Every row gives one point. Each copy is the shape, with its points in the same order, turned, moved and blurred by noise. Say if it was mirrored as well.

Shape (5 x 2):
[[  7  23]
 [  2  15]
 [ -7 -34]
 [-46  -4]
 [ -2  20]]
Copy 1 (5 x 2):
[[ -3  22]
 [  5  15]
 [ 14 -31]
 [ 60   1]
 [  8  22]]
Copy 1 is: mirrored
Copy 2 (5 x 2):
[[-12 -14]
 [ -4  -5]
 [ 43  10]
 [  5  45]
 [-10  -3]]
Copy 2 is: mirrored
Copy 3 (5 x 2):
[[-18 -14]
 [-12  -7]
 [ 37   9]
 [ -1  44]
 [-18  -3]]
Copy 3 is: mirrored

Shape (6 x 3):
[[ -4  26  43]
 [-30 -33  -5]
 [ 16   6   3]
 [ 12  21  16]
 [ 18  29 -33]
 [-48 -28 -15]]
Copy 1 (6 x 3):
[[ 25  35  14]
 [-25 -27  30]
 [ 15  -4  -4]
 [ 20  16  -7]
 [-10  10 -42]
 [-43 -19  33]]
Copy 1 is: only turned
Copy 2 (6 x 3):
[[ -8 -21  50]
 [-43 -16 -23]
 [  8  -5   5]
 [  7  -7  26]
 [ 18  36   0]
 [-60   0 -23]]
Copy 2 is: only turned
Copy 3 (6 x 3):
[[ -4  18  43]
 [-30 -25 -14]
 [ 17   5   6]
 [ 10  12  24]
 [ 28  28 -21]
 [-45 -15 -26]]
Copy 3 is: only turned

Shape (7 x 4):
[[-47 -18 -16 -21]
 [ -8   7 -12 -17]
 [ 16  37 -20  35]
 [ 20 -22  16  19]
 [-13   1  11 -18]
 [ 30   3  30   3]
 [ -5   3 -54   9]]
Copy 1 (7 x 4):
[[-44 -20 -33 -38]
 [-14   4 -25 -14]
 [  3 -11 -29  50]
 [  7 -30  21  -1]
 [-26   5  -6 -18]
 [  7   3  27   9]
 [  1 -28 -58   0]]
Copy 1 is: only turned
Copy 2 (7 x 4):
[[-60 -35 -19  16]
 [-31  -2 -11   4]
 [ 28  -3 -25 -24]
 [ 10 -18  30  11]
 [-38  -9   9  -6]
 [  5   5  38  -8]
 [ -1 -11 -45  21]]
Copy 2 is: mirrored

Shape (12 x 6):
[[ -6  22  20 -12 -21 -25]
 [-27 -30 -20  15  16  29]
 [-27 -50  -7   6  11  -2]
 [-14  44   4 -31 -12 -17]
 [-11 -21 -11  16  13  14]
 [  3  32  25 -33  -4 -19]
 [ 29  -7 -12 -21 -16  32]
 [-19 -23 -12   5 -34  20]
 [  2  22  -2 -22  -5 -32]
 [ 30  10  -6  10  -9  14]
 [ -2  25  11 -32 -11 -22]
 [ 23   4  20  -4 -10  37]]
Copy 1 (12 x 6):
[[ 13  21   2  24 -29 -30]
 [-41 -25  11   0   5  22]
 [-40 -40  14   5  -2 -17]
 [  7  51   4  15 -14 -24]
 [-18 -26   9   3   4  11]
 [ 23  37  14   1 -23 -34]
 [  2  -1 -30 -34 -14   6]
 [-36 -15 -24   9 -28   2]
 [ 14  25   0  12  -1 -38]
 [ 22  -6 -22  -3  -6  12]
 [ 11  33   3   6 -16 -36]
 [ 16  -3  -4 -22 -33  17]]
Copy 1 is: only turned
Copy 2 (12 x 6):
[[-43 -10  26  -4 -20  -8]
 [ 30   9 -34 -16 -10  16]
 [ 30   2 -13 -41 -19  -1]
 [-60  -1  13  -4   0  -7]
 [ 24   4 -13 -10  -8   8]
 [-50  10  34  -8  -5   7]
 [ -9 -23   3 -12   8  56]
 [  2 -29 -24  -8 -35  22]
 [-42 -12  24 -18  12  -9]
 [  0 -21  12  12   9  28]
 [-58  -3  22 -14  -4   6]
 [ -5   2  14  11 -15  55]]
Copy 2 is: mirrored

Shape (12 x 8):
[[ 14 -30  -6  -7  -4   0  13 -11]
 [ -6  11  10 -15  60  -4 -10   2]
 [-19  15  15 -17  -7  11   7 -10]
 [ 14  16   0  -2  -1  -3   7  -2]
 [ 13 -13  10  32   1  -9  11   5]
 [ -6  -2 -12  -9  -8   9   4 -11]
 [-11  14   5  -8  17   4   9  12]
 [ 12  16   6  -8   0 -33 -15  -8]
 [ -6   9   9  -7  -7 -20  11   8]
 [  5  14 -10 -17  -7  -2 -28  -6]
 [ -5   7  -7   5  11  -7  -1 -10]
 [ 14  12 -17 -16  -6   4  11  -7]]
Copy 1 (12 x 8):
[[ 22 -26 -11   1  -6   8  12 -16]
 [ -9  31 -29 -19  26  36   4  -7]
 [ -9   9   9 -11 -32  13  10  -1]
 [  4  12   5   6   1  -4   7  -7]
 [ 14 -16  -2  22   8  14  -6  15]
 [  3  -5 -11  -8 -20  -1  -5 -16]
 [-25   5  -4  -6   5  16   1  -8]
 [ 18  24  -8 -10  11 -16  11  17]
 [ -6   6   6  -5  -2  -3  22  10]
 [ 17  18 -10 -25  -5 -14 -11  -2]
 [ -3   4 -18   6  -2   4  -3   1]
 [  8   4  -3   3  -4 -16   5 -25]]
Copy 1 is: mirrored
Copy 2 (12 x 8):
[[ 14 -19   5 -14  -1  13  27 -11]
 [  3   5  21 -31  47 -17 -14  24]
 [-25  14  -4 -15  -4   7   1  11]
 [ 10  10  -2  -1   1   3  -9  -5]
 [ 24 -25  -9  11   2  11  -3  15]
 [-12   1  -3  -4   1   1  16 -11]
 [ -3  15   4  -4  19  -3   2  21]
 [ 19   4 -15 -25  -6 -20 -20  -1]
 [ 10  13 -19 -10  -4   0   5  15]
 [ -5   7   7 -11 -10 -28  -5 -14]
 [ -1  -4 -10  -6  15  -9  -5   1]
 [  4  16   1  -4   3   3   8 -21]]
Copy 2 is: mirrored
Copy 3 (12 x 8):
[[  9  -7  12  -8  -5  30  -3  18]
 [  5  22   2  20  51  12  32 -15]
 [ 21 -18 -23   0  12  -8   6  -3]
 [ 15  13   1  -4  -4  -4  12   5]
 [ 11   2  29  21 -23  11   6  -2]
 [  9   1 -19  -6  -3  10  -8   6]
 [  2   1  -8  17  19  -7  13   5]
 [ 13  16  22 -22   9 -12   9 -20]
 [ -1  -8   9  -4  -3 -17  10   0]
 [ 19  23  -6 -16  13  -6 -11  -5]
 [  4  11   1   4   3   6   8 -13]
 [ 13  11 -15 -17  -8  -1  11  15]]
Copy 3 is: mirrored
Copy 4 (12 x 8):
[[ 12 -15 -12  -3  -3  -7  29 -16]
 [ -1  18 -18 -20  51 -16 -20   4]
 [-16 -15  -8 -13  -7  14 -18  10]
 [ 20  -3  -6   3   6  14  -3   3]
 [  6  -9   9  30  19   6  20  -6]
 [ -1  -2 -12 -11 -11  11   6 -10]
 [ -6   6 -11 -13  16  10  -3  16]
 [ 23   2 -16  22   4 -10 -25   3]
 [  3  -7 -16  15  -2   6  -3  19]
 [ 15  15  -5  -9 -20  -4 -20  -4]
 [  1   8 -13   5   9   8  -4 -11]
 [ 26  -4 -15 -10 -10  15   2  -2]]
Copy 4 is: mirrored

Shape (11 x 8):
[[ -4  -5  25   3  -8   0  -9  48]
 [-15  21  29  23 -11  21   0 -18]
 [ 12  12 -11   6  -1  27  22  -1]
 [ -1 -26  19 -23   6   6  -4   2]
 [ 30  -3 -18 -27   7 -12  -2  -4]
 [-15  27  30   7 -20 -12 -12   9]
 [-13  -2  22  15   8 -21 -18   8]
 [  3  29   0 -24  44   9 -18 -19]
 [-25  -6   7  22   5  24  18 -11]
 [ -3  -5  33  35 -20  16  -8  -8]
 [ -3   6 -21  10 -22   1 -21   0]]
Copy 1 (11 x 8):
[[-38  -5  30 -16   2  -5 -11  -6]
 [ -2 -16   5  22  21  -2  15 -39]
 [ -3  11 -12  -4   8  34  -2 -21]
 [  1 -19  23 -16 -10  17  25  12]
 [ 24  10   4 -15  -7  26 -12  20]
 [-10 -12  25  24   6 -22  -9 -24]
 [ -9 -11  10  -1  14 -27   3   5]
 [ 15  14  10  30  20  25  21  29]
 [-16  -6 -19  -2   7   7  34 -31]
 [ -9 -37   3  -2  25  -7   7 -40]
 [ -4 -18 -22  12  -4   4 -22  -5]]
Copy 1 is: mirrored
Copy 2 (11 x 8):
[[ 37  23  33  -9  13  12  -5  10]
 [-26  26  31  -5 -23  10  16   9]
 [ 10  -1   2  -5 -30 -11  36  10]
 [ 22  13  21   2  -7 -15  -3 -32]
 [ 20   1 -17  19   1 -37   7 -10]
 [-11  36  14  -2  10  14  -4  16]
 [ -5   9  34   9  22   1  -4   0]
 [-21   6   9 -18  -3 -60   0   1]
 [-10  -5  33 -12 -19  12  30 -10]
 [ -9  18  43  20 -24  21   9   5]
 [ -3 -11  -5  11 -11   9 -10  18]]
Copy 2 is: mirrored

Shape (12 x 9):
[[-24  -1   2  12  13  33   7 -15   0]
 [ -5  14  -1 -16  12  10   7  12  17]
 [-20  -4  27  -4   3  -4 -25   1   9]
 [-17  16   3   9  12 -14   9  10  16]
 [ 60  10  18   8  21 -10 -21  16   8]
 [-21 -14  32 -13  -9   4   9  22  18]
 [ 33  11 -22 -17  -7 -13  10 -54   3]
 [-22 -24 -12  13  19  31 -17  19  -6]
 [-22   2   4  13 -20  -6   8  -1   9]
 [  1 -26 -21 -15 -20  23 -28  14   2]
 [-22   7   7   1   0  59 -21  17  16]
 [ -3  12  18 -13   4   7  -3   4 -23]]
Copy 1 (12 x 9):
[[  9  14   2  12 -36  12  -2  17   7]
 [ -8   5  -4   4   6  23   5  22   6]
 [-10  24 -14 -10 -13  -6 -33  25   5]
 [-26  23   0   7   1  16   2   2  -4]
 [ -1   6  41 -43  35   4 -26  -3   5]
 [-14  13 -19  -9 -19  10 -20  38 -19]
 [-20 -34  22  -1 -13 -31   8 -19  35]
 [ 46  24  -6  12 -16  12 -19   9  -5]
 [-19  17 -22  -3 -27   0   4  -4 -10]
 [ 35 -15 -31 -13  -6  -8 -20   6   1]
 [ 37  20 -25 -16 -23  41 -17  31  16]
 [  5  22  12 -19  -6 -13   9  34   2]]
Copy 1 is: mirrored
Copy 2 (12 x 9):
[[-10  -6  10  19  -7   9  38   1   6]
 [-10  -3  -6 -19  16  -1  19  -7  13]
 [-22   2  -4 -17 -30  12   3  -5 -10]
 [-33   2  10  -9  10 -13   2 -12   5]
 [  3  10  18 -30  24  50 -38 -14   2]
 [-29  28 -17 -21 -14  -1  11  20   8]
 [ 32 -45  32 -10   1  -9 -20  18  14]
 [-18  -1 -31  29   0  27  21 -15   5]
 [-13  14   4   9 -15 -21   2   2   7]
 [ 19  -2 -46   9 -14  12  -6  -8  14]
 [  4  19 -19   0 -18  21  47 -27  17]
 [  2   5  -1 -10   6  11  13   9 -25]]
Copy 2 is: only turned

Shape (14 x 11):
[[ 16 -12  19   7 -20 -12  -3  -3  -4   9  17]
 [ -1 -12  33  23   1  11  -1   3   9  -8  25]
 [ -2 -21  -3   4  13   0   0   9  -8  -7  39]
 [-15  27 -28  -8  -2 -11 -21  23 -19 -39 -34]
 [ 16   6  19 -30  40  18  41  -5 -40 -17 -10]
 [ -6  38 -29  -8  -2 -24  18  26   4 -24 -10]
 [ 11   6   3  -3  -3  20  -5 -12  19  -6  24]
 [-29  24 -29   1 -15   3   9  33  -8  -6 -28]
 [ 28  12  -6   9  26  25  25  12 -30 -17  -7]
 [-37  21 -32  -2  -6 -10  16  14  -4 -44 -39]
 [ -1  -8  -2  23   4  -4  -8 -28   6  20  25]
 [ 12 -33  -8   1 -13   9   5  -2   8  -9   9]
 [  5 -17  10  -3  16   5 -11   8  19  17   9]
 [  2 -10  13  -8  -7  24  -1  -7 -11  10  38]]
Copy 1 (14 x 11):
[[ -2  -7  -5   3 -29  -3   1   2   6 -18  16]
 [-17 -11  -1  11 -23  15   3   7 -24 -14 -11]
 [-34   8 -13   6 -27 -13  23  11  -8  -8 -17]
 [  4   5 -48 -30  48 -32  -3  -6 -11  13 -15]
 [ -1  -1 -13  22 -12 -27 -14  58  -1  50 -21]
 [ 10  36 -21  -4  33 -27  20  -1 -19  20   7]
 [-25  15   2  -5  -7  -3 -12  27 -18 -19   9]
 [ 17  22 -16 -40  25 -16  10 -11 -13  27 -20]
 [  5  25 -29  10 -16 -21 -25  24 -14  22 -32]
 [ 20  13 -18 -20  60 -22  19   4 -10  14 -29]
 [-35  14  11   2 -15   6  -7  -4  18 -20  -5]
 [ -2  11 -14 -13 -19   1  11  29   4 -30 -11]
 [-30  10 -17 -12 -18  21   6  19  -2   3   5]
 [-29  -5   8 -11 -38 -17  -5  23  -9  -8  -3]]
Copy 1 is: mirrored
Copy 2 (14 x 11):
[[ -3 -12 -13   3 -28  14 -20   3 -10   0   8]
 [-27  16  11  -2 -22  15 -27  11   9   1  18]
 [  8   5  -9 -15  -9   8  -2   9  17   1  36]
 [  1  17 -35   5  42 -50 -18 -20 -24  11  11]
 [-14   7  -7 -34  41   8  11 -20  23 -19 -34]
 [ -1  23 -39  13   9 -54   7 -14  -9 -18   0]
 [-20  -4  -4  24  -8  -1 -14   0  24  -3  15]
 [ 24  38 -20  26  23 -38  -7 -13 -24 -14   4]
 [-18   2   0 -20  28  -1  13 -31  -6 -31  10]
 [ -3  38 -36  20  41 -47   8   4 -27   8  -4]
 [ -6  -7   8  18 -32  16  14  -6   6  20  20]
 [  1 -13  -2   6   2   4  -5  26  -2 -10  18]
 [  7  -1  21   3 -18 -13 -16   7  14   1  10]
 [  4  -4  -3  12  -8  28 -17   0  24  -7  19]]
Copy 2 is: only turned

Shape (18 x 12):
[[ -2   8  13   8 -10  -9  11  -4  -8  10 -12   5]
 [  2 -13  -5   7 -16   1   5  -7  -1  14  -6   4]
 [  9 -60  11   3  -3   2   9  -1   0  -5   0   3]
 [ 17   0  -7  -2 -15   3   6  28  -8  -4  -5   3]
 [  0   6  -5  21 -10  -6  -2  16  -6  -7   9  -3]
 [ -2   7   8  -5  -8   0   1  -3  -3  25  10  -5]
 [ -5  14  -4   1   2  -2   7  -4   7  -7  12   6]
 [  7  13  -6  -2  -5   0  13  -6 -10  -3 -20  -6]
 [  3  12   3   0  -3  17  10  -3   0  -1  12  -6]
 [ -3   8  -4   7 -13  -6   5  -6 -11  -5  12   6]
 [  6   6   1  -1  -1  -6  10  -3   2   8  11 -13]
 [ -3  13 -12  -5   2  -7  -7   6  -5  15  -2   5]
 [ -7  10  -6  -6 -12  -4   5   0   0  -7   8  -9]
 [ 18 -19  -2   0  -6  -8 -15   2   9  -1  10   5]
 [  2  10  -9  -6   1  -4 -30   5 -11  -2   8   4]
 [  9   8   0 -11  -4   0  14  -5  -4  -7  13  -1]
 [ -3   7  -5 -10  -3   0  -2   5  -5  -4   8   2]
 [  7  11  -9  -5   4   0  15  -6 -11   2   9  -4]]
Copy 1 (18 x 12):
[[-11 -12   3   4  -5  -2  -1  21  -1 -10 -13  -5]
 [ -3   3   4  -5  -8   7  -5   7 -12   3 -20  -4]
 [  0   2  16 -38  -8   7   3  -4 -28  10  -3 -31]
 [ 10 -17 -20  -2  -3 -10   7  -4  -7  11 -14  -1]
 [ -2 -12  -3  -4  12 -15   5  -5  -9  -4 -14  17]
 [ -9  -6   9  13 -16   4 -11   4  -2  -3   1   8]
 [  0   5  -5  -8   5  -6  -7   4  11  -9   2  10]
 [  0 -10  -6   5   4   7   9   9  20  -4 -19  -5]
 [ -5  -8  -6  -7  -5   9  -2  -2  13  -2   2  16]
 [ -3  -7   0  -9   3  -8 -14  -2   3 -15 -16   8]
 [  1  -7  12  -1  -9  -5   0   1  11   3   1  10]
 [  9   4  -2  21   4  -5  -4   4  -1  -6  -7   3]
 [ -8  -1  -1  -1  -1 -10  -1 -11  15  -3  -9   8]
 [  8   0   9 -12   9  -9 -14  -4 -14  19  -2  -4]
 [  7  -3   0  16  22  -4 -15 -15  -3  -2  -2   2]
 [  7 -12  -3 -11  -5  -2  -9  -4  18  -3  -1   3]
 [  2  -1  -6   3   3  -6  -6 -10   7  -5  -2   1]
 [ 13  -6   4  -3  -6   4  -2  -2  17 -11  -6   7]]
Copy 1 is: only turned
Copy 2 (18 x 12):
[[ -6 -12   4   2   5 -10   4  14 -17 -21   7   7]
 [  6 -20   0  14  -3 -23   3  10  -4  -4   2   5]
 [ 29 -23  -1  21 -31 -11 -10  33  16   2  14  -9]
 [ 22   8  11  17   5  -4  -5  -8 -14  -2   4  -2]
 [ 13  10  -3   0   4 -14  -4  14 -25   5  -8   4]
 [  3 -11   0  -9  16 -13   9   7   4  -5   5   9]
 [ -6  13 -12   2  -3  -7   3   9  -4  -6  -7  17]
 [-13  -4  -7  15   5  -4  -1  -4 -16  -9  13   0]
 [ -3   8  -8   4  12 -10 -10   7   4   2   7  17]
 [  6   4 -14  -2  -2 -18  -4   5 -14 -11  -1  13]
 [  2   2 -11   0  15  -9   5  13   4  -4   3  -2]
 [ -1  -8  -2  -2   6  -1  14  -7 -10  -1  -9   7]
 [ -1  13 -11  -1   0 -15   6   1  -9   1   8   4]
 [ 16  -4   2   1 -13 -14  -5   9   9   1 -17 -12]
 [  3  -1  -2 -18  -6  -3  -4 -14  -9   9 -16  -1]
 [  4  10 -14   3   1  -6  -4   2   5 -14   7   5]
 [  4   6  -6  -3  -3  -4   3  -5  -4   0   3   9]
 [  0   0 -22   7  10  -3  -2  -1   0  -9   4   9]]
Copy 2 is: only turned

Shape (15 x 12):
[[ 10   7  -7   6 -38   6 -10   9  -3  12  -8   7]
 [-14   1  13 -38 -35  12   4  10 -30   9  16  13]
 [ 12 -12   4 -11 -20  17   0   9  18   0  -8  -2]
 [  9   7  -1  -7 -10  23 -12 -27  -7 -35  30   7]
 [  1   8  -5 -13   2  18  22  -1  -4  21   6 -48]
 [  9  -3  10 -14  -3  24   0   5 -28  20  27  -4]
 [-22  -9 -30   0   7 -15 -25   6   9  13  -8   8]
 [-11   3 -26  -6 -18 -26  -4  17  23  12  11  -1]
 [  5   3  -6   5   6 -52   5  17  -5  -3 -10 -12]
 [ 11  -2  10   2  -6  14  10 -19  21 -31   7 -26]
 [-26   8  -5   5   0  23  -2  11  -4  16  -7  16]
 [ -2  -2  16   5 -20   6  -9  10  -6  12   5 -37]
 [-25  -3 -17   7   3  -9  -2   5  17  20  37   9]
 [ 12  12  15  -3   0  20 -17 -60  15   7  15   7]
 [ 12  20  10  -3  -5  18 -18  15  21 -27   3 -14]]
Copy 1 (15 x 12):
[[ -8   1 -30  -1 -15  16 -15  -4   0   9 -12   8]
 [-17   4   2  -3  15  30   8 -18 -13  34   4  26]
 [ -2   1   1  -6 -21  24   1  -6   9  -9  -4  -4]
 [ -1  16 -16  11  34  12   5  -7 -20 -25  23  -4]
 [  0 -13  30  37  -3   2 -13  -9  19  18   8 -14]
 [  5  -5   9   2  15  11 -15 -13   5  19  29  17]
 [-15  -4 -21 -16  -8 -30  18   6  17  13  -6 -13]
 [  6   9  -8  -4 -12 -22  11   8   1  20 -32  -9]
 [-15 -19   4   5  -5 -40  -8   6   6  -8 -36  22]
 [  0  11  12  26  -4   6  -1  -1  -3 -39   8 -12]
 [-33  -3  -8 -12   0   7  -6  19  13  21  14  -5]
 [-11   6  10  18 -27  -7 -20 -21  -3   7   7   8]
 [  7  19   0 -10   5 -28   8  27   3  27   3  -3]
 [ -4  47 -17  17  29   9  -4  -8  35 -22  21  -4]
 [-10   6   5 -11  -3   6 -24  -9 -15 -27  -3 -24]]
Copy 1 is: only turned
Copy 2 (15 x 12):
[[ 25  15   6   3  -4  -1   5  16   7 -27   2  -7]
 [ 24  15  36  13 -28  -2 -26  18  11 -13   6  34]
 [ 14   5   1   8 -26  -5   9  13  32  -8 -17  -7]
 [-17  41  -8   6 -28   7 -18 -25  23 -21  -3  15]
 [ 30  11   9 -15 -13  19  19 -15  18  33   4   9]
 [ 13   8  14  -3 -14  33 -26  11  18   3   4  21]
 [  2 -16 -11  -7  -5 -32 -11   0   3  -2  19 -22]
 [ 24  -9   1   5   8 -34   6 -10  28 -10  20  -7]
 [ 13 -10  20  27  16 -12  -8 -24   7  13   3 -37]
 [-13  31   0   0 -20   3  17 -25  35   6 -23  -6]
 [ -5 -10   2  -5 -15  -3   4  15 -14  -3   8  20]
 [  6  24  23  -5   1  11   9  12  26  14   5 -15]
 [ -5 -18   2 -17  14 -19  -9 -11  22  -8  22  15]
 [ -7  38 -31 -32  -6  -3 -24 -13  10  -1 -33  18]
 [-16  28 -20  22 -13   1  17   4  31   6   1  -6]]
Copy 2 is: mirrored
